Each wall is flat, endless, passes through zero and stands at right angles to its row. A trip goes straight from one point to another. List the walls that it crosses, first one first.

Walls:
(1): [-15  24   3]
(2): [ 1 37 -3]
(3): [ -6   5 -23]
(4): [  4 -11   7]
Trips:
[ 14 -15 -20] to [ 23 -16  -3] => 3
[-37  15  28] to [-36  41   4] => 3
[-34  23  -3] to [ -6 -23  11] => 2, 3, 4, 1

Walls:
(1): [-28  30  26   2  46  -1]
(2): [-11 -12   5 -18  -6  -3]
(3): [  3   5 -24  11  24  28]
(4): [  8 -26 -18  11 -13   5]
(5): [-21 -11  -8  -6   5  -4]
(6): [  1 -20  12   4  12  19]
(7): [-33  -6 -10  -4 -12 -11]
(8): [ 18   3   6  26  50 -10]
(9): [ 14  17 -31  17  -6  10]
Trips:
[-20 -20  -6  19 -18  28] to [ 12 -39 -24 -14 -32  32] => none
[  6  13  40 -22   3  16] to [ 25 -20  26  17  -2   6] => 8, 2, 1, 4
[ 28  -6 -21 -38 -33 -60] to [-31  19 -13 -33  25 -27] => 5, 4, 1, 8
[16  3  7 -5 32 26] to [ 12  -7   8  -3 -14 -10] => 9, 1, 3, 4, 2, 8, 6
[-25  21   1 -37   1 -25] to [ -7  16 -15 -15 -32  -3] => 1, 9, 4
[ 4  8 29 -8 41  9] to [ -1  37 -34 -52 -24 -11] => 2, 6, 8, 3, 9, 7, 5, 1
[ 27   2  22 -24 -35  -8] to [-10  27  19   1 -16 -34] => 7, 1

Walls:
(1): [ 23   8 -12   1  25 -11  -9 -30  12]
(2): [-23  23  -1  24  -5  -7  -3 -26   5]
(3): [ -7  10  15 -21 -15  24 -12  22  12]
(4): [  3 -18  11  -1  18  25 -18 -10   7]
(5): [ -3  24  35 -42 -35  -6  28 -16  25]
Trips:
[  9 -13 -24  60  -1  36   8 -36  31] to [  7  19  11 -21  23   7  32   6   1] => 5, 2, 3, 4
[-10  -4 -39 -13   3  -5 -12  30  11] to [ 11  25   0  -9  -3 -21  -8  13 -39] => 3
[-30 -15 -29  22 -26  -5 -14   7 -20] to [-54  24 -12  -9  -5   1 -13 -12 -23] => 3, 5
[ 13  23 -16 -13  12   1 -31 -32  16] to [ 10   9 -17  -8  -2  13  -6 -34  -6] => none
[-24   9 -15 -15   5  40  -8  14 -36] to [ 23  -8   2   9  31 -29  52  38  -1] => 4, 3

Walls:
(1): [  2  12   7 -16  14  -8  17 -25   3   2  -6  -4]
(2): [ 13   3  19  22  21 -16 -24  -7  -5 -31 -34 -12]
(3): [  1 -39  31  20  22  -5 -24  13   8 -21  19  11]
(4): [-12  -3   1  -9 -18 -14   8  11 -22  16  -3  -1]
(5): [ -8  15  28   2 -24  -3  -2  11   4  19 -60  15]
(6): [ 22  19  18  10   0  28  -4 -19   2  -3  45  -5]
(7): [ 14 -22  10  11   5  12 -15  -6  -1  28 -18   8]
(8): [-51  19 -35  22  17  -9 -16  -9  19  12   0 -36]
(9): [ -1 -24 -17 -22 -21 -25  12  23  -1 -25 -12 -14]
Trips:
[32  6 13 29  2  9 31 10  5 -3 -3 -8] to [-36  26  39  -1  -6   0  30 -18  22   9  -9 -11] => 3, 7, 8, 2, 4
[  0  21  -9  14 -20  -4   9   8  -4 -17 -32 -29] to [ 14 -40  -3 -10   1  10  15   3  32  -7  -3  37] => 4, 8, 7, 3, 2, 5
[ 20 -10 -28   4  -6 -25 -10   5  21   9  -5 -15] to [  9  20  20  17 -19  15   4 -27  -9  12  25  19] => 2, 6, 9, 8, 1
[-11  -9 -19 -40 -25  18  -4 -14  -2 -22  21  18] to [ 23  14   0  20   7 -12   1  15   8  14  26 -24] => 4, 8, 9, 3
[ -2  -4  -6 -31  24  14   5  -7   8 -32   6 -21] to [  1  10 -13   5  -4 -14  23  20 -46  17  17  20] => 3, 2, 8, 4, 6, 1

Walls:
(1): [ 13  -8   0   6  22 -15  60  12 -22   4 -21   5 -40 -11  16   5   8   2
  40 -11]
(2): [-39  27  37 -29 -10 -10  29  15 -24   2  25 -19 -15 -33 -45 -14 -28 -15
   1 -25]
(3): [-21 -20  21   4  15   2  -4  10 -54  -6  27   7 -12 -49 -37  31 -23 -18
   8 -15]
(4): [  1  12  27 -17  -5  -2 -45  -2 -33  -3  -3  -5  11  11 -33  -1  13  -9
  20 -12]
(5): [ 21  22  17  -2 -11 -25 -31 -48 -21   0 -43  26 -23 -13  -3  -5  16   0
 -27   8]
(6): [ 36 -15  26  12  25  -6  -6 -17   1 -18 -18  -5  20 -11  23 -15   2 -10
 -18   1]
(7): [ -1 -18  -7  18  20   8   9  38 -33   6 -28   7   5 -58  11 -13  46   9
  17  17]
(8): [ 41 -21  -7 -19   8  39 -50   8 -18   8  -8  -9  35  19 -12  -9 -47  16
  45  22]
(9): [  5  23  -5 -18  -1  20  42  -2   3   5 -13 -22  12  15 -11  24  -8  21
   0 -21]
(10): [-27 -25   6 -51  18  33  -2  -8  23 -12 -15   4  -8 -24 -36  26  12  -7
   9 -17]
(11): [  0 -13  14 -34  20  24   7 -14 -29  13  -3  50   4 -23   4  -6   6  46
  30  14]
(12): [ 15  28  -9 -25  -5   5   7   7  27 -12 -38  32 -19 -11  -2 -37  40  26
  12 -24]
Trips:
[ 32   0  -3  26  12 -15  -2 -32  44  19 -59 -14   6  10  30  20   9   5
  15  26] to [-21  -4   8  50   0  22  -3  -2  -8   8 -20   7  16 -33  -2   5 -13  -4
 -12 -31] => 8, 12, 3, 9, 1, 2, 10
[ 18  -5 -11  25 -17  21 -16  -4   7  34   1 -31   0  -6 -41 -17  11  27
  11  12] to [ -2 -27   8  17  31  22 -35  17  16 -12  -4   7  -7 -11 -60  -5   8  -7
  14  -4] => 10, 9, 3, 11, 2, 6
